Rows are points. To make a cloud, some directions were put in groups of two or more. Within a group, all points are equally far from the middle, so they leave a hole (a ring in 2 directions, a hollow ball in 3). The other directions are filled evenly. Then the cloud was stretched, turned, moved and blurred a little. Count the holes, and give their numbers of directions, smallest first.
In the rows, 128 means zero.

Cloud (14 x 2):
[[123  67]
 [ 95 153]
 [196 112]
 [197 114]
 [119 171]
 [100 157]
 [ 74  93]
 [155  75]
 [188 170]
 [ 88 147]
 [151 179]
 [132  68]
 [ 77  87]
 [181  92]]
Holes: 1 (2)

Cloud, 20 rows:
[[159 147 106]
 [141 195  90]
 [150 135 108]
 [ 64 167  95]
 [ 29 116 125]
 [113 195 167]
 [ 85 174  85]
 [ 95  99 115]
 [ 38 111 157]
 [ 77 127  75]
 [ 50 149  96]
 [ 73 192 141]
 [ 39 160 152]
 [160 166 140]
 [120 131  73]
 [113 128  72]
 [137 121 115]
 [ 40 161 131]
 [ 59 103 157]
 [159 148 121]]
Holes: 1 (3)

Cloud, 28 rows:
[[165 113 139 190]
 [182  71 151 109]
 [131  58 163  93]
 [166  77 149  68]
 [121  87 196 155]
 [ 70 135 153 120]
 [164  78  77  54]
 [ 69 149 163 122]
 [143  83 185  58]
 [ 85 167 127 127]
 [ 86 182 175 150]
 [123  69 106 168]
 [ 98 179 125 119]
 [103  86 221 118]
 [160 165  76 142]
 [168 138 103 187]
 [112 163  62 139]
 [ 84 110  81 151]
 [115 114 148 186]
 [157  76 185  75]
 [173 111 234 151]
 [153 181 144 161]
 [153  79 226 108]
 [157 170 102 114]
 [ 71 142 166  87]
 [114  73 184 130]
 [200 108  99 116]
 [156 122 130  52]]
Holes: 1 (3)

Cloud, 87 rows:
[[137 130  51 137 138 101 146 104]
 [140 103 120  35 133  93 101 112]
 [168 171 169 120 128 133  91 137]
 [124 105 126  65 174 123 106 123]
 [155  88 149 146 137 146 135  80]
 [116 142 249  88 158 145 122 128]
 [179 146 100 111 114 149 149 106]
 [115 146 223 148 144 156 108 118]
 [163 129 146  87 112 113 118 155]
 [130 121  88  75 125  93 139  86]
 [ 61 120 119 197 109 126 138 113]
 [141  72 125 119  93 104 120 139]
 [157 142  57 111 124  83 102 122]
 [112 115 121 123 128 129  81 173]
 [126 134 141 160 185 130  95  88]
 [128 112  90  73 114 117 123 149]
 [125 124 104 150 109  91 184  60]
 [161 105 161  88 117 127 123  90]
 [ 94 162  72 221 118 109 158 119]
 [114 105 147 151 176 130  76 157]
 [141  87 170 142 145  92 106 138]
 [140  78 228 101 139 142  86 119]
 [163 115 125 136 125 126 169 116]
 [124 146  44 187 116  92 128  65]
 [129 102  48 123  84  87 151  71]
 [158 150 128  72 143 150  97  92]
 [121 131  85 151 116  79  96  74]
 [ 86  83 191 119 164 137 166 152]
 [144 155 127 186 148 155 156  91]
 [123 138 115 135  91 165 121  88]
 [108 140  94 125 161 137 144  96]
 [127 179 162  79 174 167 100 129]
 [170 123 165  94  95 103  81 121]
 [129 117 199 164 115 136  88  92]
 [172 120 114  89  86 135 108  73]
 [ 92 114 215 110 121 130 137 129]
 [120 102 153 162 175  94 118 140]
 [135 122  38 163 121 143 132 133]
 [116 176  75 166 139 142 131 127]
 [105 129  92 180 131 144 133  72]
 [147 129  88  89  87 125 170 149]
 [113 168 138 135 213 136 127 132]
 [104 178 121 134 188 115 134  82]
 [164 139 140 177 131 119 120  67]
 [133 155  99 162 122 140 126  53]
 [131  87  93 140  72  89 144  84]
 [162 154 116 105  97 137  74  94]
 [124 173 149 158 116 134  69  83]
 [142 108 173  93  84 125 108  98]
 [110 158 127  89 142 138  93 104]
 [100 151 104 196 159 147 141 101]
 [133  87 143 157  79 156 127  94]
 [130  96  58 119 148 137 150 137]
 [203 172 149  42 172 130 100 110]
 [150 150 175  86 139 140 107  76]
 [125 116 141 137 119  95  91 163]
 [124 154 160 116 119 155 133  67]
 [131  93 223  46 131 179 107 151]
 [117 114  77  72 113 108 133  86]
 [ 84 165 117 119 140 137 131  81]
 [134 123 130 123  90 160 156  80]
 [ 60 119 146 131 137 137 140 106]
 [154 122 204  84 184 131 144 128]
 [140 140 144  39 148 157  81 104]
 [159 120  50 134 118 145 123  85]
 [ 51  95 182 143 145 138 129 135]
 [183 135 145  40 122 103 117  95]
 [134 152 155 118 135 146  79  92]
 [ 90 109 163  94 178 146 107 120]
 [164 107 146  62 100 154 103 107]
 [ 93 157 147 159 131 151 106  79]
 [110  65 174 114 103 161 169 151]
 [130 156 139 154 170 118  79  75]
 [133 161 178 115 137 152 139  93]
 [ 83 134 192 150 220 147 110 145]
 [ 93 104 176 108 119 126 157 123]
 [113 108 163 159  91 122 153  95]
 [159 122 121  24 111  94 127 107]
 [151 124 143  56 117 171 132 107]
 [128 140 150 173 135 164  91 139]
 [161 109 148  47 153 161  97  99]
 [170 128 123  89 104 157 119 122]
 [150 141 172 155 209 161 135 118]
 [125 128  56 190 128 117 128  55]
 [123 128 206 123 151 172 155 153]
 [161 144  83  91 148 119  84  79]
 [108 105 161 124 141  91 143  82]]
Holes: 1 (2)

Cloud (101 x 9):
[[219 141 124  91 215  74 131  84 152]
 [149 152 114 174 143  93 114 198  66]
 [106 101  95 135 181 158  67 184 144]
 [135 191 147 172 132 195  86 165  93]
 [122 112 196 103 104 110 139  70 136]
 [138 151  99  68 106 108  93 138 119]
 [143 129 182  52  91  85  96 152  60]
 [160 189  87  84 145  34  77 127 118]
 [104 158 109  96 228 116 112 137  90]
 [132 210  93  28 191  93  51 177  86]
 [100 152  88 125 114 192  50  87  80]
 [138 140 157 118  71 145  82 195 108]
 [ 81 144 106  76 129 156 101  46  58]
 [177  96 193 139  76  88  85 179 165]
 [ 91 114 101 159 103 108 114 175 160]
 [106 149 120 143 114 170  81 100  84]
 [157 185  52 104  85 122  85 175 118]
 [128 118  38 122 154 122  93 154  81]
 [ 73 215 168  82 102  93  62 136 127]
 [178 126 123 165 111  93 106  77 160]
 [157 138 114 141 152 135  70  60  95]
 [128  88 179 116 198 148 101 167 145]
 [ 95 168 197 157 128 165 112  98 142]
 [134  55 160  92 131 122 119 106 168]
 [128  64  80  57 122 165 108 145  44]
 [148  94 111  89 211 158  82 127 128]
 [134 134 213 133 158 116  76  94  80]
 [126 143 117 113 134  80  88 189 161]
 [116  69 202  78 100  63 213  98 111]
 [145 152 150  54  93  90 100  69  95]
 [154  84 136  85 130 113 105 126  75]
 [ 76 103  81 151 105 178  78 131 114]
 [ 98 163 177  98  51 153 131  37 156]
 [ 67  67 121  99 137 114  61 169 176]
 [164  59 125  51 137  55 148 128  79]
 [ 98 132 105 119  51 193 113 160 148]
 [119 189 192  79  89 134 122 116 123]
 [123  50 200 185 174 157 208 132 143]
 [149 122 142  88 166  87 111 209  83]
 [122 132 129 156 194 141 142 189 129]
 [105 138 116  79 108 115 175 161 182]
 [168 157 219 119 112 113  72 146 131]
 [117  41 100  86  74  44 148 157 145]
 [170 165  62  99 155 142  34 193 137]
 [ 90  91 111  48  93 123  48 128 128]
 [ 79 162 131 106  99 190 124  23 139]
 [134  85 152 122 127 203 196  94 124]
 [117 183 101 140 107 157  88 125  99]
 [ 95  98 178 138 181 110 107 158  92]
 [138 161 100 176 154 139  85 189 166]
 [223 147 117 116  95 141 133 122 115]
 [124 152  71  99 186 126 176 148 140]
 [107 119 121 127 188 198  91  95 116]
 [ 59 108  99  75  75 120 131  81 163]
 [146 137  43  87 113 117  43 126 111]
 [138 144 111 104 133 136 112  45  82]
 [121 157  75  34 109 126  22 107 142]
 [ 83  94 155 133 114 120 169 137 161]
 [126 101  24 157 166 140 117 135 137]
 [110  92 162  76 124 160 188  42  69]
 [ 72  57 243 136 114 175 178 103 171]
 [125 159  63 187  89 204  77  58 131]
 [136 170 150 175  87 128 112 152 147]
 [113  89 162 143 164 142 247  48 129]
 [168 151 105  36 145  89  63  90  94]
 [128 143 131  12  92  87  65 121 139]
 [185 118 126 118 141 128 202 123 158]
 [ 93  87 173  97 156 147 132 107 170]
 [ 76  98 164 139 175 118 111 104 211]
 [139 186 195  78  93 143 105  53 157]
 [163 102 173  91  93  56 169 146 197]
 [164 137 180 109 109 172 150 162  90]
 [ 84  67 165  70 126 129 152 115 165]
 [171 115 113 115 117 206 159  68 148]
 [ 98 133 138 111  98 156  77  77  81]
 [122 113 176 105  65 174 121  54 215]
 [183 127 141 124 191  81 112 239 129]
 [107 122 165 111 185 173  88  84 140]
 [124 130 153 121 136  52  54 165 152]
 [152 163 190 118 130 161 158 206 100]
 [ 77 152 128 126 176 171  35 146 115]
 [172 174 137 104 160  64  48 127  99]
 [ 94  88 131  64 114  76 162 167 111]
 [162 153 110 140  26 164  69  92 130]
 [126 128 110 108 112 156  79 227  28]
 [137 109  43 113 122 133 143 152 154]
 [122  59 113 174 170 169 192 165 158]
 [146 143 235  74 145 110  48 148 100]
 [ 54 142 157  88 140 131  71  85 122]
 [112 144 181 102 168 138 188  69 130]
 [142 168 176  83 134  69  46 153  98]
 [128  87  88  83 176 101 106 189  78]
 [ 85 120 122 117 171 211 189 109 101]
 [ 91 147 119  91 163 189 142  72  97]
 [155 170 117  58 188  52 121 152 157]
 [212 190 113 153  93 157  76  85 119]
 [113 103 167  93 150   9  95 220  79]
 [162 130 104 146 140 133 194 133 154]
 [231 179 118 110 135 119  65 104 107]
 [106 190 157 101 145 116  25 226 155]
 [122 135 161 116 117  46 104 169 205]]
Holes: 0

Cloud:
[[158 142  77  54  49 116  69  54 128]
 [149 149 171  86  96  90 140  94 211]
 [107 145 123 164 169 199 191 172 119]
 [117 103 194  80 197 107 116 118 191]
 [178  80  96 104 150 161  96 142 148]
 [ 88  80 174 168 121 199 146 151 142]
 [106 121 110  95 149 134  93 167 153]
 [134  40 126 128 108 119  80  20 166]
 [158 128 161 161 118 125  98 127  76]
 [ 66  58 145  97 178 135 160 109  97]
 [102 122 183 134 202 166 128 181 121]
 [140 118 119 161 186 178  83  39 152]
 [144  67 120  41 187 144 108  98  97]
 [137 142 127  69  77 147 149 141  69]
 [151  42 156 128 152 185  98  40 148]
 [ 97  86 223 173 114 157 156 155 159]
 [165  59 103 101 221 140  74  59 201]
 [229  21  94 109 128 140  91  35 152]
 [ 79 150 171 205  72 157 152 178 146]
 [186 132  91  92 142 114 127 142 134]
 [103 124 106 174 160  96 161  70  85]
 [ 93  77 155 147 160 109  72 150  88]
 [ 86 129 120  92  64 155 105 150 123]
 [149 100  88  77 177 125 115 133 165]
 [169 149  58  57 166 133  97  73  60]
 [228  95 119 101 106 167 117 128 113]
 [165 122 126 198 143  85  63 161 174]
 [129 112 123  67  85 132 153 101  81]
 [187  31  81  52 146  94  73  66 142]
 [180 112 177  99 159 148  95 111  89]
 [163 101 123 124  65  92 140 113 151]
 [ 87 117 149 113 120 188 194 135 113]
 [166 184 151 175 120 124 129 145 204]
 [137 107  51  68  87 118 103  80  72]
 [114  84 149 137 141 201 191  90  93]
 [144 172 203 146 158 158  89 130 130]
 [214  51 124 122 127  67 103  75 175]
 [182 115 112  86 124 115 134 137 127]
 [ 67 165 107 165 193 120 138 105 137]
 [155  58 167 169 118 121 184 194 119]
 [119  79 163  36 137 168 161 128  88]
 [147  68 173 148 176  34  88 120 103]
 [161  75 126  78  69 154 125 130  80]
 [145 133 114  58 143 169 184  99  62]
 [128  26 143 108 175 178 153  76 137]
 [139  72 183 155 138 113 131  76  97]
 [118  72 101  46 126 197  95  27 150]
 [ 44 131 184 109 120 127 120 122 189]
 [ 84 183 173 163  98 144 192 161 160]
 [114 145 154 156 150 144  48  90 116]
 [ 93 144 158 102 186 167 153 189  59]
 [132  73 179 101 182 188 155  71 100]
 [ 77 145 186 110 182 137  66 113 138]
 [152 108 156 115 174 123 212 194  90]
 [ 99  89 150 103 150 118  95 149 151]
 [150 118 150  97 158 147 199 108 137]
 [ 92 157 211 249 147 100 139  97 150]
 [ 73  49 146 151 134 136 152  62 135]
 [132 141 108 128 152 123 132  26 126]
 [ 63 140 113  97 194 186 112 149  91]
 [163  96 112 159 157 209 131 136 173]
 [167 100 116 106  61  88 119  97 111]
 [ 55 149 128 174 173 140  73 156 181]
 [119 125 211 109 183 190 106 103 182]
 [ 86  97 100 113 144 150  89 122 115]
 [ 59  65 164 179 114 114  92 130 202]
 [158 115 189 146  78 100 127  90  93]
 [145 160 152 183 123 199 124  78 167]
 [158  93 120 154 138  91 148 183 112]
 [189  96 131 140  97 123 148  86 168]
 [162  90 174  68 202 163 150 125  71]
 [ 87  94 185  52 108 154 104  94 174]
 [131  93 137  66 168 136 117  62 173]
 [191  84 159  99  93 108 164 128 114]
 [126 134 100 118 136 106  99 117 205]
 [119 161  92  88 115 168  59 114 129]
 [157 119  88 127 189 116  67  44  65]
 [168  13 123 136 155 204 151 106 139]
 [ 81 115 116 142  74 104 127 137 154]
 [113 187 188 189 111  97 118  99 175]
 [ 89 171 149 149 172  47 102 243 126]
 [ 61 118 167  57 149 131 117 146  99]
 [147  73 204 117 154 156 120 109 204]
 [228  48 158  61 153 131 107  98 132]
 [ 72 127 186 175 176 151 118 199 100]
 [ 46 170 153  90  46  82 141  79 168]
 [246  63 128 107  62 112 113  56 117]
 [152  97  60  88 106 114 156 126 168]
 [167 113 212 111 159 134 103 140 142]
 [150 103 134 109 140 137 160 130 100]
 [155  80 125 158 107 162 192  99 107]
 [100 140  88 139 154 152  62  88 109]]
Holes: 0

Cloud (91 x 9):
[[ 18 113 134 124 149 154  71 143  88]
 [166 121 110 197 153 121  62 156 120]
 [ 81 127 207 164 138 157  90 197 129]
 [103 135 155 164 170 108  93 144 188]
 [131 139  81 208 116 108 116  69 105]
 [152  97 154 173 175  94  76  98  90]
 [140 170 189 180 113 195  88 197 104]
 [134 162  96 162 190  81 104  77  90]
 [153 175 138 146  94  67 104  47 131]
 [102 139  71  93 103  86  75  94 106]
 [227 185 153 177  91 148 180 180 110]
 [147 199 115 210 116  94  87 114 108]
 [ 64 149  71 113 132  90  63 164 152]
 [192 186 118 215 117 110 127 123 147]
 [ 94 104 160 155  89 183  96 228 121]
 [117 128 189 122 193 129 175  78 188]
 [125 123 114 170 142  89  18 121 149]
 [ 98 101 124 114 135 122  59 143 189]
 [126  75 166 124 200 130 105  84 158]
 [ 88  95 181 103 206 122  98 113 104]
 [186 180 103 112 126 118 128 136 119]
 [178 208 133 180 142 120 135 160 111]
 [117 147 150 144 103  87 111 183  97]
 [220 190 131 142 117 111 147 155 125]
 [ 67 126 169 103 192 137 179 148 163]
 [196 166 106 172  89  80  97 145 165]
 [ 51 119 115 160 119 172 112 135 111]
 [121 152 119 159  90 191  47 132 126]
 [217 131 190 164 102 147 181 183 126]
 [127 150 153 115 156  81 159  95 205]
 [142 151  58 126 128  73  64  56  72]
 [ 73 169 175 120 161 105 121 106 161]
 [ 87 136 103 111 111 133  67 156  59]
 [213 159 133 177  83  97  58 104  93]
 [176 115 185  99 176 147 158 122 176]
 [146 119 110 163 161 108 171 131  89]
 [136 168 155 128 148 105 205 160 138]
 [ 72 122 158 109 146 161 184 118 180]
 [147 176  83 218  72 112  34 155 116]
 [ 69 165 115 123 141 178 141 125 135]
 [125 129 106 123  86 102 101 124 190]
 [138 173 165 112 138  80 134  62 140]
 [142 146 120 188 115 169 186 150 131]
 [178 146 181 163 174 166 170  97 167]
 [ 63 156  74 161 135 136   7 168  88]
 [209 176 159 198 140 140 175 139 159]
 [174  98 136 128 151  93 163 131 118]
 [106 135  87 146  74 101  40  46  93]
 [180 173 100 197 105  97  71 192  89]
 [151 114 132 197 125 188  75 143  76]
 [ 98  74 128 161 142  94  68  86 101]
 [111 143 185  97 119 173  81 190 158]
 [109 151 116 172 109 141 103  45 149]
 [240 142 176 193 105 149 153 100 123]
 [107 145 165 135 116 150 132 228  92]
 [134 156 100 158 142 145 188 114 160]
 [160 145 114 170  69  83  54 180 139]
 [ 88  83 160 108 216 108  95  93 143]
 [131 128 132 121 116 188 105 170 174]
 [216 111 138 184 129 102 101 114 140]
 [150 149 119 139 130 180 189 121 149]
 [176 139  87 174  79 160 110 121 135]
 [148 143 195 115 139 124 189  83 116]
 [117 145  98 201 106 138  85 178  54]
 [ 65  96 121 119 119 150  59  90  80]
 [ 93 138 115 165 102 108  43  61 159]
 [136 153 121 120 115 110  26  67 114]
 [ 97  98 159 142 216 120 124  67 145]
 [ 83 119 165 120 109 138  27 212 119]
 [ 66 192 116 127 153 137 133 132 113]
 [129 167  84 156  43 128 115 143 156]
 [189 181 188 143 147 145 179 160 177]
 [108 162  89 174 125 159 120 103 150]
 [219 166 128 220  81 141 116 160  73]
 [133 128 106 202 105 134 138 118  74]
 [165 164  90 130 152 125 174  94 155]
 [ 79 165  84 140  66  62  74 106 124]
 [135 128 164  98  93 135 158 100 130]
 [214 165 138 211 118 151 165 156  84]
 [132 126 105 145 115  52 105 119 163]
 [ 93 123 103 167 104 191 104 152 106]
 [172 105 179 166 125 202 118 219 111]
 [151 156 185 115 169  84 173  88 156]
 [185 114 136 138 185 157 105  90 106]
 [ 96 106 112 101 102 153 119 117 148]
 [109 126 160 166 160 202  74 150  89]
 [ 95 120 119  68 167 104 127  47 125]
 [100 148 122 102 137  70  94 127 190]
 [202 137 187 142 122 193 117 154 112]
 [ 59 110 159 130 198 112 142 137 128]
 [ 21 122 121 138 135 157 104 181 144]]
Holes: 2 (3, 6)

Cloud, 88 rows:
[[114 162 158 131 123 157 103 194  59]
 [119 138 177 129 177 198 189 142 151]
 [ 67  97 137 176 156 163 186 143  76]
 [139 118  85 177 154 109 139 135  33]
 [183 135 111 164  80  90  86  96 147]
 [125 122 140 144  99 157  53 115 105]
 [126 146 133 160 158 137  86  59  77]
 [181 141 129  81  67 157 160 108 108]
 [ 69 136 182 117 151  99 190 158 153]
 [192 131  85  95 100  98  86  46  24]
 [132 111 102  77  54 140  66 108  64]
 [141 152 131 130 123 173 119 125 173]
 [ 82 142 138 114 222 180 194  82  78]
 [110  93  85  83 136 157 136 130  36]
 [158  96 136 123 172 134 152 197 102]
 [ 83  82 169 181 120 149 173 145  80]
 [175 182  77 202  66 186 100 125 126]
 [107  83  93 119 127 191 132 174  43]
 [132 157 160 112 126 185 106  95 137]
 [ 57 171 158 175 161  77 132 163 175]
 [ 95 176 100 137 181  78 146 118 178]
 [117 104 163 194 193 138 209 118 189]
 [176  94 113 119  54 131 120 170 133]
 [189  85 107 156  98 134  84  39 103]
 [140  82 110  78 165 106 100 117  92]
 [171  73 110 203  85 153 140 159  73]
 [135  75  82 146 166 157 196 157 105]
 [119 109 175 225 138 151 213 171 166]
 [168 146  91  92 190 111  65  79  57]
 [155  99 124 212 130 135 161  89 162]
 [124 130 145 182 204 160 133  73  62]
 [196 124  96 201 127 175 131 108  92]
 [ 68 191 119  95 175  79 150 109 112]
 [ 86 113 181 171  77 135 180 144 120]
 [165  89 130 135 115 204 125 108  27]
 [183  72 124 110 142 152  92  62 112]
 [ 81 134 144 160 158 161 173  69 128]
 [129 108 162 177 203 164 165  74  51]
 [117  98  76  74 204 105 123  22  89]
 [128  47 140 190 139 116 187 148 100]
 [ 84  62 101 191 220 160 191 167  77]
 [150 108 153 155  58 217 122  96  64]
 [ 97 106  88 115 206 180 177  65  50]
 [144  69 193 201 198 156 132 113 112]
 [ 93 132 123 145 186 151 188  80  37]
 [113  38 119 152 215 168 177 115 122]
 [129  66  85 149 144 116 197 125  96]
 [ 73  81  72 139 177 139 114 104 112]
 [140 100  44  88 131  61 140  25  73]
 [125 100 131 169 239  89 153  69 131]
 [150 131 136 143 176 129 149  88   9]
 [122 131  53 149 117  59 137 115 145]
 [151 175 156 222 156 153 119 167 165]
 [ 86 165 186 153 170 102 134  70 148]
 [142 105 143 100 162 168 129 143  27]
 [ 86 138 124  49 188  95 154  65  61]
 [110  74 120 193 152  87 181 191 130]
 [ 73 178 153 121 185  79 150  96 167]
 [118  88 107 148 167 114 123 174 193]
 [184  88  85 105 166 186 169  89  61]
 [172 145 102 157 179  94  79  85  88]
 [144 170 151 155  47 116  74 140 163]
 [118  90 135 145 175  50 164 120 155]
 [111  88  80 196 111 119  79  95 103]
 [113 130 142 175 131 157 200  85 168]
 [134  51  88 140 136 150 191 160 111]
 [201 103  71  89  97 162 152  94  63]
 [139  67  90 101 162 159 158 139  50]
 [134  93 124 196 115  78 126 114 187]
 [121  79 113 146 170  62 134  73 135]
 [107 156 127 134 172  97 206 150 132]
 [ 73 180 125 192 200 165 192 144 121]
 [ 95 156  69  82  66 130  80 130 106]
 [174  97  88 114 135 132  68  89 101]
 [ 91  54 121 131 192 156 155  67 114]
 [104  55  95 121 152 134 184 101  56]
 [147  86  32 114 147 199 141 104  25]
 [145  86 152 163 131  94  99 157  84]
 [204  99 156 179 101 184 144 102 138]
 [125  81 179 180  95 185 157  95  73]
 [124  79 162 192 210 142 189 131  62]
 [170 133 185 155 135 142 110 137 189]
 [146  74 136 136 141 156 152 116 198]
 [176 140 100 194  79 140 167 124  96]
 [166 155 140 146 151 199 154 138 137]
 [162 109 112 185 127 111 128 168  68]
 [132 113 168 183 125  63 138 125 197]
 [ 67 111 158 207 216 155 152 131 109]]
Holes: 3 (2, 2, 2)

Cloud (90 x 9):
[[ 51  75 150  56 113 170 151 122 193]
 [166 187  92 134 108 167 105  57  85]
 [ 55 102 127 162 105  71  66 144 181]
 [147 158 169 114 138 216 144 117 118]
 [119 116 140 191 120  96  59 127  95]
 [ 77  67 150  87 162 128 171 168 195]
 [108 127 174  42 107 128 149  88 117]
 [160 130  63 193 138  63  57 141 102]
 [161 116 107  97 153 206 132  87 185]
 [ 98  31  54 112 159 138 119  85 148]
 [160 180  66 148 111  77  65 121 153]
 [147  52  89 159 149 162 123  49 165]
 [182  61  73 155 188 184 112  68 119]
 [136  90 108  96  82  88 105 149 107]
 [ 69 120 160  47 143 155 189 131 211]
 [147 171 113  94 112 126 132  33 129]
 [ 93  83 121  94 152 159  89 155 195]
 [ 39 129 133 103 163 135 134 107 113]
 [ 22 130 129 101 165 104 131 183 162]
 [152 146 186 125 126 136 165  35 169]
 [138 163 149  65 154 184 189  65 178]
 [153 105 154 100 105  59  97 108 107]
 [153 124 213 112 126 182 208  78 108]
 [138  57 147 128 112 249 133  67 152]
 [141 110 130  67  86 106 145  83 107]
 [112  68  80 114 139 149 159 147 184]
 [152 197 127 105 111  70  50 171 118]
 [163 219  89 138 164  94 114 131 103]
 [143  48  59 107 161 166 128 107 159]
 [127  34  75 100 124 167 108  84 111]
 [ 26 110  95 112 143  92 129 159 117]
 [180 170  80 168 138  38  50 149 104]
 [126 199 143 121 108 116 205 107 127]
 [135  96  96 154  51  75  71 137 101]
 [ 66 102 126  68 148 151 205  94 217]
 [188 112 173 129  98 143  74 105 156]
 [168 128 110 178  78 167 114 131 149]
 [188 207 213 104 130  63 156 156 151]
 [ 92 133 167 102  84  40 105 122 146]
 [196 170 115 175  85 121  77  51  56]
 [172 177 176 104 130 146 183  33 151]
 [ 56 124  48 155 137 119 123 128 201]
 [104  99  79 137 126 168 175 141 140]
 [146 132  72 136 106 159  88  96 203]
 [128  98  70 141 173 124 100  48 148]
 [141  95  78 139 159  40  91 130 136]
 [159  90 159  91 122 146 184 137 169]
 [105 154 157  85 212 190 204  89 158]
 [109 174 193  82 125 137 159  99  82]
 [126 111  87 127 189 125 114 126 211]
 [100 205  92 112  96  79 120 129 115]
 [198 136  91 174 107  89  85 140  68]
 [116 168  74  90 103 109 109  87 174]
 [148 166 140 120 139 147 150  30 175]
 [140 121 143 130 112 103 113  44  75]
 [198 110 138 153 104 152  54  69  56]
 [ 84 107  95  77 171  77 190 126 176]
 [202 155 133 140  60 118 125 104 157]
 [119 112 135 151  91 193 136 146 151]
 [129  84  57 124 173 204 116  61 168]
 [183 175 171  92 150 137 103 122 179]
 [113 201 189  69 129  66 120 146 172]
 [153 132 119 158 149 149  47 154  81]
 [ 96 121 131 108 165 145 174  49 199]
 [104 169 177 124 131 167 116  49 160]
 [114 125 128 109 151 129  56 142 192]
 [125 195 184 142 156  54 136 155 165]
 [ 68  60  72 145  99  89  82 160 123]
 [171 158 158 179  92 123  51 135  88]
 [155  89  81 128  78  99  65 147 108]
 [ 62  98 113  72 151 118 137  70 128]
 [ 55 127 174 110 168 105 196 168 157]
 [107  70  64 126 178 193 129  62 187]
 [172 127 116 124 160  73  84  66 102]
 [175 137 134 105 123  52 169 119 130]
 [174 150 122 123 119 125 171 118  55]
 [135 109 150 166 160 163 137  40 164]
 [159 122  77 109  77 118  47 134 122]
 [144 131 185 158  68 133 137 139 124]
 [191  61  85 148 131 213 117  53 130]
 [ 86 158 157 155 145  70 133 144 190]
 [ 94 203 163  63 135  55 135 183 119]
 [161 124 189  89  79 124 122 145 145]
 [ 47  60  61  80 145 103 107 138 161]
 [ 53 116 156 109  93 145 154 128 104]
 [ 47 142 133  74 130 114  97 135 205]
 [164 122  83 153  90  75  51  67 139]
 [130 112 106 196 148 200 101 101 153]
 [117  91 111  89 119  67 150  97 129]
 [205 124  76 124 127 120  46  93 117]]
Holes: 3 (2, 2, 4)
